Rows are points. Each copy is the shape, with its points in the same order, stretched, turned, moved and blurred by noise. Say if it was mirrored as well.
In the rows, 128 means zero.

Shape (7 x 3):
[[131  88 115]
 [144 118 172]
 [201 139 170]
 [158  87  93]
 [ 90  89 122]
 [117 133 121]
 [142 119 141]]
Copy 1 (7 x 3):
[[116  88 175]
 [ 99 160 176]
 [154 193 202]
 [149  72 189]
 [ 82  82 142]
 [123 117 129]
 [119 135 161]]
Copy 1 is: only turned
Copy 2 (7 x 3):
[[118 133  97]
 [114  82 141]
 [ 66  83 172]
 [100 156  92]
 [161 122  88]
 [144 124 134]
 [118 108 134]]
Copy 2 is: mirrored

Shape (8 x 3):
[[133 134  75]
 [188 142 156]
 [ 90 153 127]
 [103 121 111]
 [160 149 128]
 [ 93 134 174]
 [120 174 129]
 [137 180 101]]
Copy 1 (8 x 3):
[[106  92 162]
 [187 120 156]
 [109 155 141]
 [102 130 124]
 [156 119 161]
 [136 181 107]
 [134 146 171]
 [131 118 192]]
Copy 1 is: mirrored
Copy 2 (8 x 3):
[[140  66 139]
 [153 142  45]
 [136 145 172]
 [109 115 148]
 [156 128  92]
 [110 197 142]
 [170 146 152]
 [183 108 147]]
Copy 2 is: mirrored
Copy 3 (8 x 3):
[[104  60 146]
 [195 155 159]
 [ 90 115  73]
 [ 77 110 112]
 [158 118 140]
 [ 99 178  66]
 [139 114  84]
 [150  78 106]]
Copy 3 is: only turned

Shape (9 x 4):
[[117 138 148  78]
 [123  78 137 187]
 [105 134 157 132]
 [153 153 109  74]
 [142 125 107 203]
 [113 136 140 113]
 [130 131 117 116]
 [123  67 137 182]
 [101 127  78  88]]
Copy 1 (9 x 4):
[[137 185 123 128]
 [103 108  90  99]
 [ 99 164 119 124]
 [173 153 153 165]
 [ 98  73 137 151]
 [115 161 120 133]
 [138 143 129 147]
 [110 108  81  94]
 [151 164 115 194]]
Copy 1 is: only turned
Copy 2 (9 x 4):
[[132 163 191 119]
 [135  86  47  96]
 [125 166 124 130]
 [154 126 220 169]
 [123  95  56 169]
 [133 154 162 134]
 [132 122 164 147]
 [131  82  54  87]
 [ 89 122 218 125]]
Copy 2 is: mirrored
Copy 3 (9 x 4):
[[154 116 148  95]
 [ 65  93 144 127]
 [126  98 157 124]
 [186 110  85  83]
 [108  70  83 146]
 [141 106 139 114]
 [144 107 111 111]
 [ 56  99 151 126]
 [156 145 100 118]]
Copy 3 is: only turned

Shape (10 x 4):
[[ 93 164  79 115]
 [201 121 165 118]
 [124 166  79  96]
 [130  58 143 165]
 [117  86 123 127]
 [101 173  90 102]
 [179 150  87  93]
 [160 131 134  80]
 [146 149 118  85]
 [127 106 136 179]]
Copy 1 (10 x 4):
[[155  82 114  87]
 [ 68 186 112 129]
 [131  91 103  72]
 [ 94 115 128 201]
 [103  94 132 159]
 [150  93 120  75]
 [ 89 124  79  80]
 [ 85 132 128 101]
 [105 121 120  86]
 [124 138 113 169]]
Copy 1 is: mirrored
Copy 2 (10 x 4):
[[184 188 149 154]
 [ 63  78 108  88]
 [174 170 124 140]
 [ 40 117 157 140]
 [ 75 149 140 134]
 [183 183 141 142]
 [138 125  91 129]
 [ 96 129  99 100]
 [127 147 111 116]
 [ 89 117 177 144]]
Copy 2 is: only turned
Copy 3 (10 x 4):
[[119  97 116 159]
 [ 99 181 136 102]
 [ 87 109 123 157]
 [170 136  93  71]
 [140 108 110  93]
 [110 101 127 158]
 [ 55 145 118 146]
 [ 79 127 144 109]
 [ 81 121 143 131]
 [174 153  94 114]]
Copy 3 is: only turned

Shape (10 x 6):
[[134 123 134 146 137 104]
 [107 116 106 113 118 116]
 [140  53  93  90 150 159]
 [ 92  99 100 118 105 161]
 [ 85 125 138  62 124 130]
 [184 103 164  95  42 121]
 [138 126 134 138 120 157]
 [131 121 102 160 124 159]
 [147 181 108 101 170  92]
 [159  96 141  63 183 154]]
Copy 1 (10 x 6):
[[115 138 134  95 150 112]
 [123 145 119 143 137 114]
 [ 71 159 158 186 156 149]
 [131 186 133 193 117 104]
 [128 164  84 166 108 177]
 [ 96 131 138 126  43 113]
 [139 164 158 146 117 138]
 [138 163 159 146 133 100]
 [109  62 109 120 164 168]
 [ 89 149 151 169 150 217]]
Copy 1 is: only turned
Copy 2 (10 x 6):
[[126 107 149 127 127 107]
 [101 133 152 128  98 118]
 [114 167 197 167 120 179]
 [ 95 148 125 139  88 149]
 [ 73 162 151 102 110 102]
 [ 46  73 210  90 173 183]
 [122 132 131 109 123 142]
 [141 132 121 125  95 149]
 [145 136 168  70  96  77]
 [121 177 197 112 155 140]]
Copy 2 is: mirrored
Copy 3 (10 x 6):
[[121 155 159 132 131 129]
 [132 130 119 126 135  80]
 [103  97 102  70 190  98]
 [129 114  91 141 155  74]
 [162 144  81 101 133  78]
 [235  80 184 138 183 142]
 [133 121 117 129 138 146]
 [104 114 114 138 133 130]
 [ 97 147 108  64  57 128]
 [114 123  94  33 153 149]]
Copy 3 is: mirrored

Shape (9 x 6):
[[ 92 132 126  79 125 160]
 [181 143 115 179 151  99]
 [129 109 133 132 148  83]
 [142  70 124  91 106 159]
 [105 113  98 113  88 115]
 [180 142 155 115 165  77]
 [107 157 125 181 126 158]
 [120 153 167 135 114  97]
 [177 179 153 136 153  90]]
Copy 1 (9 x 6):
[[163 135 162 105 125 118]
 [149  84  66 153 131 104]
 [188 153 112 147 136 103]
 [186 126 146 139  87 148]
 [138 156 132 146 104 119]
 [200 117 113 170 167  91]
 [119  93  99  99 101  96]
 [175 137 121 135 125  58]
 [172  93 100 155 161  71]]
Copy 1 is: only turned
Copy 2 (9 x 6):
[[127 146 131 105  50 114]
 [106  96  75 113 189 135]
 [104 148  90  99 157 118]
 [ 74 146 167  73 101 148]
 [108 135 127 115 117  87]
 [123 123  89  56 171 139]
 [128 111 101 174 125 145]
 [154 132 122 113 167 134]
 [147  97  87  91 169 139]]
Copy 2 is: only turned
Copy 3 (9 x 6):
[[124  91  75  75 138 108]
 [160 177 183 242 118 125]
 [138 146 177 147 144  82]
 [ 65 103 128  63  87 134]
 [110 132 131  83 131 170]
 [188 149 207 177 120  59]
 [121 164  80 178 135 126]
 [164 193 164 114 133  78]
 [204 170 182 197 119  74]]
Copy 3 is: mirrored
Copy 4 (9 x 6):
[[133  97 118 132 103  94]
 [138 173 163 146 156 183]
 [108 156 118 130 107 149]
 [142 144 130 107 117  82]
 [147 148 129 140  86 110]
 [ 83 179 144 139 137 165]
 [166 108 126 164 138 152]
 [117 146 108 171 120 132]
 [ 92 151 159 166 152 172]]
Copy 4 is: only turned
